Each row is a point. The points of each table are mixes of a few directions, plus a little noise. Count the directions of each table, and those that both share. Where both have some left over, give the other angles between the two spaces (their principal angles), to ten degrees, smallest first.

First (6 x 3)
[[-44.6 -34.9  -4.3]
 [  6.6   5.1   0.7]
 [ 10.2   7.9   1.1]
 [ 12.7  10.0   1.3]
 [  5.4   4.2   0.6]
 [  9.7   7.7   0.9]]
Second (5 x 3)
[[ -4.7  -3.8  -4.4]
 [ 26.4  24.0  24.5]
 [-21.7 -19.5 -19.7]
 [ -4.5  -3.6  -3.8]
 [  3.8   3.3   3.5]]
Directions: first 1, second 1, shared 0; angles 30

First (9 x 8)
[[-22.1 -21.0   8.1  -5.1  -4.2   7.8  10.1   2.2]
 [  5.1   3.8  11.9   5.6  -8.5 -13.1  -6.6  11.2]
 [-20.9 -23.1  -3.1 -17.2  -4.5  11.3   7.8  -0.1]
 [ 19.2  13.5 -43.8  31.9  32.2 -26.2   8.3  -2.1]
 [ 32.5  36.4  21.9   1.5 -12.3  -4.0 -24.5   0.2]
 [ 15.3  13.9  -4.5  -2.7  -0.7  -3.1  -9.5  -1.3]
 [-20.4 -22.0  -3.6 -23.7  -5.7  17.5   6.1  -3.8]
 [-11.9 -12.5   0.2   5.0   1.7  -3.2   8.2   4.2]
 [  3.2  11.0  12.9   4.9   2.1  13.0   0.1 -10.5]]
Second (9 x 8)
[[ -1.5  -8.3 -21.9  25.3 -46.5  19.6  10.6   0.8]
 [  1.2   6.1  16.0 -18.3  33.9 -14.3  -7.8  -0.7]
 [  1.4   7.5  19.3 -22.2  41.1 -17.3  -9.4  -0.8]
 [ -0.2  -0.7  -1.8   2.1  -3.8   1.7   0.9   0.1]
 [  0.4   2.0   5.1  -5.9  10.8  -4.6  -2.5  -0.2]
 [  0.7   4.1  10.7 -12.3  22.7  -9.5  -5.2  -0.4]
 [ -0.3  -1.4  -3.7   4.2  -7.7   3.3   1.7   0.1]
 [  0.2   0.9   2.3  -2.6   4.9  -2.1  -1.1   0.0]
 [ -1.9 -10.0 -25.9  30.0 -55.4  23.4  12.5   1.1]]
Directions: first 4, second 1, shared 0; angles 80

First (8 x 12)
[[ 19.4  -9.6   3.4  -4.5   8.2  17.5  24.8   3.2   6.6  -2.8  11.1 -15.8]
 [ -6.1  37.7   3.1   5.3  12.5 -21.7 -28.9 -15.2   3.5 -53.6   0.3  44.1]
 [ -2.6  -5.2  -1.3   0.0  -3.6   1.2   0.6   2.3  -2.3   9.9  -2.2  -4.9]
 [  2.7  26.1   3.9   2.3  12.6 -11.6 -13.6 -10.5   5.5 -43.5   3.9  29.5]
 [-20.0 -19.6  -7.2   1.5 -20.7  -3.7  -8.0   9.0 -12.0  49.5 -14.9 -16.6]
 [ -3.0  -5.3  -1.1   0.0  -3.8   1.2   0.5   2.2  -2.0  10.7  -1.7  -5.6]
 [  5.4 -10.0   0.0  -2.1  -1.5   8.3  11.6   3.9   0.4  11.2   2.1 -12.7]
 [  4.0 -15.1  -1.1  -2.4  -3.3  10.3  13.5   6.2  -0.8  18.9   1.6 -17.7]]
Second (11 x 12)
[[-26.8 -18.8  11.6  25.0  -1.7 -10.7 -14.4 -15.6  23.3   7.7  -7.5  -5.4]
 [  5.5  -5.6  19.9  14.6   8.2  -4.7 -13.0  19.1   4.7  -3.2 -15.7  -6.1]
 [ 11.0  38.8 -25.6 -12.5  31.0 -17.4  13.0   4.0  -5.4 -20.9  -8.5 -30.4]
 [ -3.6 -12.4  18.0  28.7   0.2  16.0  -9.7   9.2  18.3  13.5   8.1   6.5]
 [ -9.7 -17.3   4.9   7.0 -20.9   4.4 -17.2   3.0   3.5  13.9  -9.4   1.3]
 [ 16.1  22.4 -24.3 -17.2   2.9  18.9  24.2  -1.2  -8.9   0.9  28.6   7.6]
 [  9.4  -1.6 -14.2 -22.4  -0.8 -19.6   9.2 -16.0   4.5  -6.4  -0.1  -3.7]
 [-18.3   6.7  -6.2  24.2  -6.8  27.4  -6.8   5.0   5.9  17.7  12.8  -0.6]
 [  6.3 -18.3   6.7  -8.4  -5.0 -26.8 -12.5  -2.3   8.4  -4.0 -23.1  -9.4]
 [ 13.0   0.2  19.2 -15.3   1.2  10.0  13.0   9.7 -33.8 -14.1   3.4  25.4]
 [ -2.9   5.6 -12.5 -22.5  -9.1   2.8  15.0 -15.7 -20.7  -4.8  11.0  13.4]]
Directions: first 2, second 6, shared 0; angles 30, 60
